Every row gives one point. Examples show where two turns around zero, p and q, send a point. Write where each new point lands after one turn and then the other. Backwards means that the second turn is done in reverse. Each puzzle has new turns, and all numbers are rounded.

Turn p:
| -3 | -5 | 23 | -> |  13 | -20 |   2 |
| -29 | -20 | -45 | -> | -56 |   4 | -10 |
| 17 | 18 | 11 | -> | 23 | 11 |  8 |
|   7 | -27 | -34 | -> | -27 |  13 | -32 |
| -2 | 17 | 34 | -> |  27 | -16 |  21 |
| 11 | 17 | 12 | -> | 20 |  6 | 11 |
Turn q:
| 15 | 48 | 17 | -> | 25 | -7 | 47 |
| -28 |  -7 | -24 | -> | -31 |  20 |  -6 |
| -21 |  -5 |   7 | -> | -21 |  -9 |   0 |
|  14 |   6 | -40 | -> | 11 | 41 | -4 |
|   9 | -24 |  13 | -> |   6 | -17 | -23 |
|  12 | -17 |  27 | -> |  12 | -29 | -14 |
Where do these land?
p, then q: | -43 |  31 |  14 | -> |  -8 | -54 |  -7 |
p, then q: | 16 |  6 |  6 | -> | 17 |  5 |  4 |
p, then q backwards: |   3 | -14 |  10 | -> |   7 | -12 |  10 |
q, then p: |  24 | -23 | -30 | -> | -5 | 44 |  8 |

Turn p:
|  -2 |   5 |  27 | -11 |  14 |   1 | -> | -1 | -9 | 22 | 12 | 17 |  8 |
|  17 | -23 | -18 | -10 |   5 |   1 | -> |  24 | -14 | -14 | -15 |   1 | -10 |
| -17 |   7 |   5 |  -8 |  11 | -17 | -> |  0 | 18 | 15 |  2 | 17 | -5 |
|  22 | -30 |  10 |   0 |  11 |   6 | -> |  14 | -33 | -11 |   6 |  11 |  -8 |
|   1 |  31 | -22 |  -2 | -25 |   5 | -> |  -3 |  22 |   3 | -12 | -35 |  16 |
|  -4 |  14 | -22 |  11 | -11 |  21 | -> | -13 |   8 | -15 | -17 | -18 |  17 |
| -31 |  23 |  15 |  12 |   8 |   0 | -> | -30 |  21 |  12 |   9 |  15 |  12 |
|  20 | -48 |  -3 |  -8 | -17 |   4 | -> |  14 | -37 | -13 | -10 | -10 | -33 |
|  -6 |  22 |  10 |  18 |   6 | -21 | -> | -6 | 25 |  1 | 26 |  5 |  6 |
Turn q:
| -31 | -26 |   7 |   6 |  12 |  32 | -> |  -4 | -29 | -24 |  20 |  33 |   1 |
|  25 |  -2 | -10 |   4 | -12 | -10 | -> |  16 |  19 |   3 |  -8 | -11 | -13 |
| -20 |   1 | -15 |   5 |  11 |   6 | -> | -13 |  -3 | -22 |  -2 |   7 |  11 |
|   2 |   9 |   5 |   4 | -24 | -27 | -> |  11 |   6 |   8 |   5 | -34 |   7 |
| 21 | 24 |  6 | -2 | -3 |  7 | -> |   7 |  16 |  24 | -10 |   6 |  10 |
|  22 |   9 |  -4 | -28 | -16 | -18 | -> |   9 |   1 |  21 | -27 | -24 |  -9 |
| -19 | -16 |  11 |  10 |  34 |  11 | -> | -28 | -10 | -11 |  22 |  24 |  -6 |
Where do these land?
p, then q: |  -5 | -15 |  -3 |  28 | -12 |  -7 | -> |  -5 |   8 | -25 |  -4 | -21 |   9 |
p, then q: |  0 |  3 | 23 | 11 | 15 | 22 | -> |  -6 | -11 | -20 |  15 |  24 |  -3 |
p, then q: |  -9 |   3 | -17 |  19 |  10 |  21 | -> |  -5 | -11 | -19 | -23 |  12 |  10 |
q, then p: | -11 |  44 | -18 |   3 |   4 |  -7 | -> | -21 |  -7 |  20 | -28 | -10 |  25 |
p, then q: |  38 | -23 |  27 | -23 |   7 |   5 | -> |  14 |   6 |   1 |  24 |   6 | -50 |
p, then q: | -15 | -12 | -11 | -15 | -21 |  -4 | -> |  -3 | -14 |  14 |  -6 | -27 |   0 |
p, then q: |  -3 | -15 |  -4 | -31 |   3 | -25 | -> | -12 |  10 |  32 |   1 | -16 | -18 |
p, then q backwards: |  5 | 16 |  3 |  7 | -5 | -5 | -> |  -2 |   8 |   5 |  14 |  -3 | -10 |

Turn p:
| -10 | -20 |   3 |   8 |   7 |  12 |  -8 |   4 |  24 | -> |  -2 |  11 |   4 |  12 |  10 |  -3 |   9 |  27 | -14 |
|  -6 |   7 | -19 |   8 |   3 |  -4 |  -1 |   7 |  11 | -> |   7 |   1 |   3 |  18 |  -4 |  -7 | -14 |   0 |  -8 |
|  -5 | -13 |  16 |  -5 |   3 |  -6 |  -6 | -15 |  -5 | -> |  -3 | -10 |   2 | -11 |  18 |  10 |   9 |   7 |   5 |
|  18 |   8 | -10 |  -3 |   8 |  23 | -10 |  -4 |  -7 | -> |  -1 |  21 |  10 |  -1 | -16 |   7 |  -5 |   3 |  19 |
| -12 |  -2 |   1 |   8 | -33 |  -6 |  -5 |   5 |  -7 | -> |   8 | -16 |  -9 |  11 |  -9 |  13 |  19 | -11 | -13 |
| -7 | -5 | -6 |  2 |  0 | -4 |  2 | 10 | -9 | -> |   5 |   4 |  -2 |   1 |   4 |   6 |  -4 |  -9 | -11 |
|   3 | -18 |  -3 |  -3 |   6 |  -6 |  41 |  -9 |  -4 | -> |  -4 |  11 | -20 |  -1 |  30 | -19 |   4 | -18 |   8 |
|  24 |  15 | -12 |   2 |   1 |  -5 |  -6 | -14 |  -5 | -> |  14 |  -3 |   7 |  -1 | -12 |  -4 |  -9 |  -5 |  27 |
|   0 | -10 |   1 | -13 |  -4 |   4 | -12 |   3 |  11 | -> |  -1 |   1 | -10 |   1 |  -2 |   9 |   0 |  19 |  -2 |
| -10 |  48 |  12 |  -3 |   5 |  -2 |  -4 |   8 |  -6 | -> | -22 | -20 |  20 | -10 | -28 |  -6 | -17 | -14 |  -6 |
|  5 | -9 | 17 |  0 |  4 | -6 | 10 |  6 | -3 | -> |   0 |   1 |  -5 | -18 |   9 |  -8 |   7 |  -1 |  -6 |
Turn q:
|  21 | -19 |   3 |  20 | -16 | -15 |  -1 |  -8 |   6 | -> | -24 | -16 |  -7 |   3 | -12 | -18 |  19 |   4 |   8 |
|  -8 | -14 |  13 | -20 |  -8 |   2 | -12 |  -9 | -11 | -> |  -6 |  -7 | -11 | -12 |   1 |  14 |  -4 | -26 |   1 |
|  -7 |  -9 |  12 |   3 |   9 |   5 | -23 |  -3 |   6 | -> |  10 | -19 | -15 |   4 |   4 |  10 |  -1 |  -4 |  11 |
|  6 | 18 |  1 | -9 |  4 |  7 | 12 | 10 |  6 | -> | 14 | 15 | 18 |  5 | -6 | -1 | -2 | -1 | -1 |
| -17 | -24 |   5 | -10 |  -2 |  11 |  -3 |  -6 |   2 | -> |  -4 |  -2 | -16 |   2 |  16 |  15 |   9 | -18 |  -3 |
|   4 |  12 | -10 |   5 |   0 |   9 |   2 |  13 |  -9 | -> |   4 |   6 |  10 |  -1 |  -9 |   9 |  -2 |  15 | -10 |
| -14 |   7 |  12 |  -4 |  -1 |  13 |   4 | -12 |  -9 | -> |   7 |  -3 |  -3 |   4 |   3 |   3 | -12 | -16 | -18 |
|   1 |  12 | -14 |  10 |  -3 | -22 |  11 |  14 |   6 | -> |  -8 |  19 |   4 |   2 |  -4 | -15 |  -6 |  22 |   9 |
|   2 |  11 |   5 |  -9 |  17 |   7 |  19 |   4 | -18 | -> |   2 |   4 |  28 |   2 |   8 |   6 | -14 |  -5 | -11 |
|  12 |   5 | -29 |  14 |   1 | -18 |  -8 |  -5 |  21 | -> |   5 |   2 |  -7 | -12 |   1 | -25 |  15 |  29 |  13 |
Where do these land?
p, then q: |   4 |   0 |   6 |  -2 | -21 |  -7 |   8 | -11 |  -4 | -> |  -7 |   6 |   0 |  -1 |  14 | -10 |  18 |  -1 |  -4 |
q, then p backwards: | -24 |   5 |  -5 | -21 |   1 |  -8 | -10 |  10 |   2 | -> |  13 | -15 | -15 | -18 |  11 |   0 |   2 |   4 | -16 |
p, then q backwards: | -11 |  -2 |  -1 |   5 | -10 | -14 |  13 |  -7 |   2 | -> |  -4 | -11 |  10 |   7 |   5 |   5 |   1 | -17 |   6 |
p, then q: |  19 | -19 |  12 |  17 |  20 |   4 |  14 |  15 |   2 | -> |   4 |  10 |  27 | -14 |  -5 | -12 | -25 |  -4 |  13 |
p, then q: |   7 |  -2 |   0 |   4 | -29 | -12 |  13 |   6 | -11 | -> | -11 |   0 |   6 | -16 |   7 | -18 |  19 |  -1 | -15 |
q, then p: |   0 |   1 | -11 |  14 | -28 |   4 |   1 |  -2 |   4 | -> |   5 |  -4 | -12 |  11 |  -6 |   4 |  -4 | -27 |  -7 |
q, then p: |  17 |   1 |  15 |  30 |  16 |  11 | -10 |   2 |   3 | -> |  22 |  14 |  -5 |  -3 |  11 |  -6 |  26 |   5 | -18 |
p, then q: |   0 |  -6 |   8 | -10 |  13 |  16 |  -7 | -10 |   1 | -> | 15 | 14 | -1 | 13 |  2 | 10 | -8 | -2 |  4 |
p, then q: | -11 |  -1 | -14 |  -9 |   5 |  -8 | -15 | -10 |  -5 | -> |  12 | -16 |  -5 |   8 |   0 |  14 |  11 |   4 |   1 |
p, then q: |  -1 |  15 | -13 | -21 |  16 |  -2 |  -9 |  11 |  15 | -> |   4 |  -2 | -23 |  -8 | -15 |  19 |  -5 |  12 |  11 |
p, then q: |   0 |   8 |   1 |  -7 |  19 |  17 |   4 |  -3 | -10 | -> |  19 |   5 | -13 |   4 |  -1 |  -1 | -15 | -10 |   1 |

Turn p:
|   4 |  15 |  27 |  -2 |  -1 | -11 |  -6 |   7 |  13 |   6 |  15 | -12 | -> |  -8 |   0 |  27 |  -4 |   1 | -12 |   0 |   6 | -26 |   7 |   7 |   1 |
|  -4 |  -5 |  -8 |   4 |  -9 | -10 | -14 |  -6 |   9 |   9 |  -8 |   2 | -> |   0 |  -1 |  -2 |  -2 |   1 | -11 |  -7 |   6 |  13 |  17 |  -3 |  -9 |
|  9 |  6 |  8 |  3 | 22 | -8 | -7 |  2 | 14 | -6 |  1 | -5 | -> |  -3 | -23 |  15 |   0 |   6 | -10 |  -3 |   2 |  -8 |  -8 |  -5 |   2 |
|   9 | -19 |  -3 |  -1 |  -7 |   8 |   4 | -14 | -31 |  -4 |   1 |  13 | -> |  16 |  11 | -23 |   3 | -13 |  11 |  17 |   4 |   4 | -12 |  -4 | -16 |
|  -6 |  28 |   2 | -22 |  11 |  -2 | -18 |  22 |   6 |  -2 |  12 |  -4 | -> |  12 | -11 |  17 |  -2 |  -3 |  -5 | -24 | -19 | -23 |   9 |  10 |  14 |
|  -5 |  -7 |  -2 |   3 |   6 |   0 | -12 |   7 |   7 |   7 |   7 | -25 | -> | -11 | -11 |  17 |  -4 |  -4 |   6 | -10 |   0 |   4 |   4 |  14 | -13 |
| -12 | -16 |  -5 |  19 |  -1 |  -1 |  15 |   2 | -18 |   5 |  -4 |  19 | -> |   7 |  11 | -11 |  -9 |  -4 |  21 |   8 |  17 |  17 |  -4 | -15 |   6 |
|  15 | -16 | -11 |   8 |  -5 |  21 |  24 |  -7 | -22 |  24 | -17 |  20 | -> |  -7 |   9 | -38 | -20 | -16 |   9 |  27 |  -1 |  17 |  -8 |  -9 |   5 |
| -10 |   5 |   2 |  -3 |  12 |  -1 |  -4 | -15 |   4 |   0 |   0 |  -1 | -> |  -3 |   1 |   6 |   2 |   0 |  -7 | -12 |  -5 |   0 |  -7 | -14 |  -6 |
|  -9 |  19 |   2 |  -3 |  -3 |   9 |  -2 |  -5 |  17 | -10 |  18 |  -8 | -> | -13 |   4 |  13 |  17 |   7 |   3 | -11 | -14 | -16 |   7 |  -3 |   2 |
|  -5 | -27 |   2 | -10 |  -9 |  16 |  14 |  -1 |  -8 |  -3 | -18 |  18 | -> |   6 |  16 | -16 |  10 | -19 |  -1 |  14 |   4 |  25 | -12 |   2 |  12 |
|   3 |   2 |  -8 | -11 |  -1 | -20 |   7 |  -2 |  10 |  -1 |   9 |  -6 | -> |  -5 |  -1 |  -7 |   3 |  10 |  -7 | -17 |  12 | -11 |  -1 |   9 |  -1 |
|  -2 |  -4 | -11 |   4 |   2 |  -7 |   5 |   7 |   9 | -10 |  -1 | -16 | -> | -7 | -8 |  4 |  5 | 15 |  6 | -8 |  4 |  8 | -3 | 13 |  0 |
|   2 |  -1 |   2 |   8 | -11 |   5 |  13 |  -6 | -26 |   2 | -27 |   3 | -> |  11 |  18 | -13 | -16 |   8 |   1 |  22 |  -6 |  17 |  -9 |  -1 |  -2 |
|  11 |  19 |   6 |   3 |  -4 |   1 | -18 |   8 |  17 | -15 |  13 |   1 | -> |   3 | -15 |  14 |  16 |   9 |  -5 |   3 |  -8 | -20 |  18 |   0 |   4 |
Turn q:
|  -8 |   2 | -25 |  10 |  14 |   8 |   7 |   1 |   1 |  16 |  13 |   8 | -> | -12 |  29 |  -5 |  16 |   9 |   7 |   7 |   7 |  -8 |   4 |  -4 |   5 |
|  -5 |  -1 |  18 | -12 |  -2 |   6 |  10 |  26 |   1 |  -7 |  -1 |  -3 | -> |  23 |  -7 |  -9 |   2 |  -9 |  17 | -12 |  -6 |   1 |  -6 |  10 |   2 |
|  15 |  10 |  18 | -22 |   6 |  -6 |   5 |  11 |  13 |  -5 |  -6 |  10 | -> |   5 | -14 |  -1 |  -8 |  -3 |  17 |  -6 |   0 |  20 |  10 |  23 |  -2 |
|  14 |   1 |   2 |   0 | -10 |   4 | -23 |   6 |   8 | -11 |   0 | -15 | -> |  17 |   1 |  10 | -11 |   5 | -19 |  -1 | -16 |   3 |   5 |   8 |  -9 |
|  -6 |  -2 |  11 | -18 |  -8 |   0 | -30 |  -2 |  -4 |   5 | -10 | -13 | -> |  19 | -15 |  14 | -14 |  -3 |  -8 |  11 |   6 | -16 |   2 |   7 | -16 |
|   1 | -11 |  16 |  -4 |  11 |  -5 |   3 |   1 |   9 |  -2 |   2 |  -9 | -> |  -2 |  -7 |   0 |   1 | -16 |   5 |   7 | -13 |   2 |  -7 |  12 |  -2 |
|  16 | -11 |   9 |  -5 |   4 |  -8 | -19 |  -4 | -13 | -13 |  -4 |  -9 | -> |   7 |  -7 |  22 | -19 |  -7 |  -5 |   8 |  -9 |   9 |  -9 |  -4 |  -6 |
|  -3 |  -7 | -21 |  19 |   1 |  18 |   6 | -14 |  -9 |   6 |  -9 |  14 | -> |  -7 |   7 |  -2 |  15 |  16 |  -5 |  14 |   7 |  -1 |   3 | -25 |  17 |
|   1 |  -1 | -15 |  20 | -12 |   4 |  18 |  -9 |  -7 |  28 |  11 |  10 | -> | -15 |  15 | -17 |  21 |  13 | -11 |   2 |  21 |   4 | -12 | -12 |  -1 |
|  -9 |  -3 | -29 |  19 |  -3 | -14 |  12 |   0 |  -4 |  10 |  -5 |  10 | -> | -20 |  16 | -21 |  -2 |  11 |   3 |   2 |   5 |  -5 |   2 | -25 |  -1 |
|   0 | -10 |  12 |  -8 | -11 |  -2 | -22 | -13 |  16 | -15 |  -9 | -11 | -> |   8 | -19 |   6 | -15 | -11 | -22 |  10 | -12 |  -5 |  10 |   8 |  -1 |
|  -2 |  19 |  14 |   3 |   5 |  -1 |   2 |   0 |   2 |   0 |  -9 | -13 | -> |  -3 | -16 |   7 |   8 |   6 |   5 | -12 | -10 |  -6 |   0 |   7 | -10 |
| -14 |   6 | -13 |  20 |   2 |  -2 |  11 |  -4 | -10 |   2 |  19 |  26 | -> | -21 |  20 |  -8 |   2 |  11 |   3 |  -9 |  15 |  -7 | -10 |  -8 |  23 |
|   0 |   9 |   2 | -23 |   1 |  -2 |  20 |   2 |  -2 | -14 |   8 |  -7 | -> |   3 |  -2 |   4 |   5 | -22 |  11 | -22 |   4 |   8 |  10 |   2 |  -1 |
Where do these land?
p, then q: |  11 |  -4 |   0 |  -3 |  -5 |  14 |   6 |   5 |  -4 | -15 |  -5 | -10 | -> | -12 |   8 |   0 |  12 |  -8 |  -6 |  -7 |  -5 |   4 |  -3 |  -2 |  15 |
p, then q: | -12 |   7 |  37 |  13 | -15 |  -5 |  -6 |  -5 | -26 | -12 |  15 |  -6 | -> |   8 | -22 |  19 |  22 |   8 |  12 | -28 |  -5 |  16 | -16 |   5 | -11 |
p, then q: |   2 |   3 |  -6 |   3 | -24 |   6 |   9 |  -3 |  -1 |   0 |   4 |   6 | -> | -9 | 10 | -2 | 16 | 13 |  6 | -5 |  8 | -5 |  5 | -4 | -3 |
q, then p backwards: |  -2 |  -7 |  -3 |  11 |   8 | -10 |   3 |   4 | -46 |  13 | -16 |  12 | -> |  -7 |  -3 |   8 |  34 |  28 |  -6 |  21 | -15 | -14 |  -9 |   7 |   6 |
p, then q: |  -6 | -12 |  -8 |  -4 | -11 |  -6 |   8 |   5 |   9 |   5 |  10 |  -7 | -> |   7 |  16 |  -3 |   0 |   8 |  -1 |  -4 |   2 | -16 |  -4 |  10 |   1 |
p, then q: | -11 |  -3 |  -2 |   8 |   2 |  12 |  10 |  -2 |  10 |  -4 |  -1 |   4 | -> | -2 | -8 | -7 |  4 | 10 |  1 |  3 | -4 | -9 |  7 |  2 | 14 |
p, then q: | -3 |  6 | -4 | -9 |  8 |  3 |  4 |  7 |  7 | 33 | 10 | -5 | -> |  13 |  -2 |   1 | -13 |  -8 |  -5 |   1 |  27 | -19 |   5 |   1 |  -1 |
p, then q: | 10 |  2 | -4 | 11 |  8 | -8 |  9 |  8 |  6 | -3 | 11 |  6 | -> | 12 |  7 | -3 |  0 |  0 | 14 | 10 |  1 | -1 | -6 | -9 | 10 |
p, then q: |  20 |   0 |  22 |   9 |  -5 |  -7 | -10 |   9 |  13 |  -7 | -19 |  -4 | -> | -16 |  -3 | -17 |   0 | -18 |  16 |  -1 |  -2 |  14 | -19 |   7 |  -2 |
p, then q backwards: |  -3 |  -3 |  -7 |   7 |   7 |   8 |   7 | -34 |   5 |   6 |   4 |  -3 | -> |   4 |  -1 | -13 |  17 |  -1 | -20 |  16 |  -5 |  -9 |  11 |  -4 | -12 |
p, then q backwards: |  -9 |   6 | -11 |   8 |   7 |  -4 | -23 |  -2 |   6 |  -7 |  10 |  -1 | -> |   2 |  19 |  -1 |  -7 |  -2 |   5 |   7 |   0 |  -6 |  -8 | -17 | -14 |
q, then p backwards: |   6 |   9 | -11 |  -7 |   6 |  -8 |   6 |   2 |  10 |  -6 | -22 |  -3 | -> |  -1 |   6 | -18 |  17 |  -7 |   8 | -15 |  -1 |   2 |   7 |   2 |  -2 |
q, then p: |  -4 |  -4 |  -2 | -48 |  14 |   6 | -22 |   5 |  12 |  -6 |  -1 |  11 | -> | -19 |  14 | -13 | -10 | -28 |   2 |  15 |   0 | -31 |   8 |  19 |  12 |
